Rows are points. Any point is a mix of the corners, with weights that add up to 1. It lies inside the corners' shape when no weight is negative. Is each point inside? If not, which corners have a negative weight?
In the rows, zero is written as 128.

Corners:
(1): [ 53 143 119]
(2): [161 123 235]
(3): [141  84 134]
(4): [129 137 101]
Points:
[160 111 186] -> outside (1)
[ 81 143 124] -> outside (3)
[140 114 183] -> inside
[136  96 132] -> inside
[132 129 175] -> inside

Corners:
(1): [131 100 154 130  93 109]
(2): [121 136 231 130  86 137]
(3): [ 71  98  75  98 235  81]
(4): [186 159 106 106  62 218]
(5): [149 138 111 100 169  98]
(6): [136 130  48 190 139 195]
(7): [134  39 134 207 150 160]
Points:
[127 128 126 154 117 185] -> outside (1, 5)
[103 132 149  75 155  86] -> outside (6, 7)
[107 109  92 120 186 114] -> inside
[111  98 126 116 165 103] -> outside (6)
[155 138 108 123 114 165] -> inside
[ 95  81 115 163 168 128] -> outside (4, 5)
[125 130 154 129 113 162] -> outside (1, 5)
[132  99 140 123 139 118] -> outside (6)
[122  95 163 133 141  95] -> outside (4, 6)

Corners:
(1): [118 125 113 122 129  80 154 135 137]
(2): [ 89 105 192 102  72 150  91 172  77]
(3): [232  89  80 173 176 176  97 217 198]
(4): [102 132  89 159  37 152 120  95 185]
(5): [167 157 176 160 210  99 128 132 124]
(6): [193 105 181 116 180 109 115 115  79]
(7): [144 136  50 177  97  90  52 121 111]
(8): [ 73  93 182 119 208 123 154 123  62]
(9): [208 185  59  79 233 136 108 107  42]
(10): [ 74 162  67 104  70 151 181 100  71]
Points:
[148 138 116 139 138 133 117 126 128] -> inside
[114 125 125 125  98 137 122 137 114] -> inside
[133 121 148 105 149 133 138 149  85] -> outside (4, 7)
[128 113 151 142 134 125 122 139 124] -> outside (9)
[135 151 104 120 155 128 126  90  72] -> outside (1, 2, 3)
[158 132 113 119 159 155 131 139 105] -> outside (1, 7)
[118 141 157 131  98 109 122 118 102] -> outside (3, 8, 9)
[129 134 127 144 149 133 115 132 111] -> outside (1, 6)

Corners:
(1): [ 47 114 110 137 196 101  58 118 134 133 132 111]
(2): [224  90 158 113  51  56  80 182 132  87 127 109]
(3): [193 100  93 205 106 131  98 113 172 169 132 154]
(4): [130  86  91 135 234  81  59  92 105 133 152 137]
(5): [137 147 130  82 146 128 125 180 149 150 145  83]
(6): [212 131 118 127  86 110 118 160 151  84 127 201]
(7): [126 150 190 165 176 195 122 189  75 146 142  93]
(8): [148 124 197 131  70  64 184 144 165 153 159 117]
(9): [171 164 120 134 135  89 135 215 121 129  81  88]
(10): [ 20 160 120 149 229 160 152 218  49 174 188  78]
(11): [123  93 152 139 106 130 201 186 198  97 183  47]
(12): [ 74  97 134 147 180 158 149 177 152 157 117 138]
(13): [ 68 110 131  87 158 116 114 128  66 113 130  99]
Points:
[126 110 125 127 137 105 131 159 145 121 142 103] -> outside (7)
[105 111 142 133 139 126 112 153 117 135 144  99] -> outside (4, 6, 9)
[159 121 145 124 100 105 126 167 149 121 125 107] -> outside (4, 10)
[120 135 130 136 154 116 131 190 110 137 140  95] -> inside
[157 112 143 136 125 120 134 168 143 129 128 117] -> outside (1, 10)
[107 112 138 122 140 122 144 162 131 119 152  87] -> inside

Corners:
(1): [158  64 129  83 117 155 175 178  86 125 147 173 106 196]
(2): [163 136  76  94  77 130 114 156 165 153 123 177  82 154]
(3): [137 124 153 126 153 125 166 135  88 130 216  99 138 135]
(4): [138 171 104  93 131 139 115 144  96 128  68 130 188  68]
(5): [103 158 123 187 216 102 196 109 140 155  46 115 164 137]
(6): [123  74  97 103 125 108 146 169 210 164  30 187 144 138]
(7): [106 129  77 171  82 233  87 112 167 125  79 169  85  44]
(8): [126 155 149 159 130 118 112 122 135 153  57 188 184 120]
(9): [171 157 159 173 116 155 140 143 137  92 140  88  95 119]
(10): [158 116 154 155 129  62 145 111  55 176 164  86 179 197]
(11): [100 167  97  39 128 140 110 124 132 190 100 100 126 128]
(12): [146 108 110 120  78 139 159 128 203  82 149 122 103 129]
(13): [ 85 113 117  70 118 108 114  91 182  56   7 120  48 132]
(14): [108 151  85 111 162 125 111 125 103 157 101 102 179 150]
(15): [188 127 162 132 167  88 153  84 109 124 156  62  74 215]
Points:
[125 146 127 137 148 114 130 117 133 143  76 132 140 135] -> outside (1, 12)
[161 118 134 104 124 116 148 145  95 146 180 103 135 169] -> outside (5, 7, 8, 13)
[145 113 111  86 106 144 131 144 126 126 116 129 102 149] -> outside (3, 5, 8)
[121 132 106 106 133 127 125 127 133 145  85 136 129 134] -> outside (9, 12)
[128 158 122 117 126 143 131 117 147 130 119 114 111 110] -> outside (1, 6, 10, 14)

Corners:
(1): [116  40 162 135  87 179 115 118 129 172 127 173 182 121 165 135 109  92
 135 110]
(2): [162 133  79 103 158 106  94  78 136  87  86 130 127  91 109 124 114 168
 109  94]
(3): [111  90 132 157 184 151 136 146 103 122  83 159 198 120  98 210  85 100
  89 157]
(4): [191 140 122 139 150 161 110 147 110 153  97 131 152  92 116 136 105 106
 198 112]
(5): [186 179  68  90  52  76 188  88 123 113 136 146  98  74 201 109 173 137
 200  82]
(6): [222 175 122 187 139  80 180 219 152 114  98 100 104 136  75 117 153 136
 127 138]
(7): [ 89 111  71 124  72 235 122 188  79 157  64 211 116 115 197 166 144 129
 158 138]
(8): [153 130 143 145  91 119  77 149 143 150 172 142  95 130 160 124 138 173
 109 109]
(9): [134 138 123 141  79  91 158  60 143 151 188 144  93 160 150  95 119  82
 149 132]
(10): [ 78  94 143 152 137 151 122 184 125 161 111 161  93 120 135 119 163 186
  79 157]
(11): [140 106 113 127 155 108  93 135 145 162 127  98 134 134 119 171 142 137
 107 150]
(12): [144 166 168  77 134   7  73  81 124 153 208  56  53 155 129  57 129 112
 136 195]
(13): [152  55 174 212 155 135  85 190 169 131 132 140 128 110 112 104  95 183
 104 154]
(14): [142 150 147 148 212  83 103 119 138  97  66 129  89 129 116 110 115  98
 179 142]
(15): [100 148 139 129 124 128 130 147 149 160 126 150 175 112  98 128 136 128
 133 150]
(16): [107 132  94  94 144 111 120  53 130 145  80 125 135 108 138 132  70  85
 165 106]
(17): [ 74 158 129 125 144 118 140 154 103 133  83 106  67 124  65 157 169 120
 151 189]
(18): [122  98 157 104 127 133 192 139 181 148 108  84  97 191  74 166 133 169
 107 173]
(19): [101 124  91 137 147 176 184 120 106  71  55 150 157 135 144 139 112 104
 128 102]
(20): [146 190 121 177  67 135 125 133 124 199 110 143 161 101 180 125 197 113
 133 128]
(21): [105 100 138 242 194 113  80 176  81 131  85 191 215 138 146 112 111 108
 131 129]
Points:
[151 139 120 144 135 113 118 136 127 142 111 127 115 118 127 129 134 133
 137 136] -> outside (1, 15, 19)
[143 161  98 122 117 127 167 125 127 134  98 131 129 119 130 164 140 109
 152 129] -> outside (1, 2, 10, 12, 13, 21)
[135 126 126 160 145 131 128 135 122 136  92 145 175 105 131 145 116  98
 147 117] -> outside (2, 7, 9, 10, 12, 18)
[122 150 142 130 155  89 127 120 138 154 113 108 137 131  82 130 135 109
 132 161] -> outside (5, 7, 8, 13, 19)
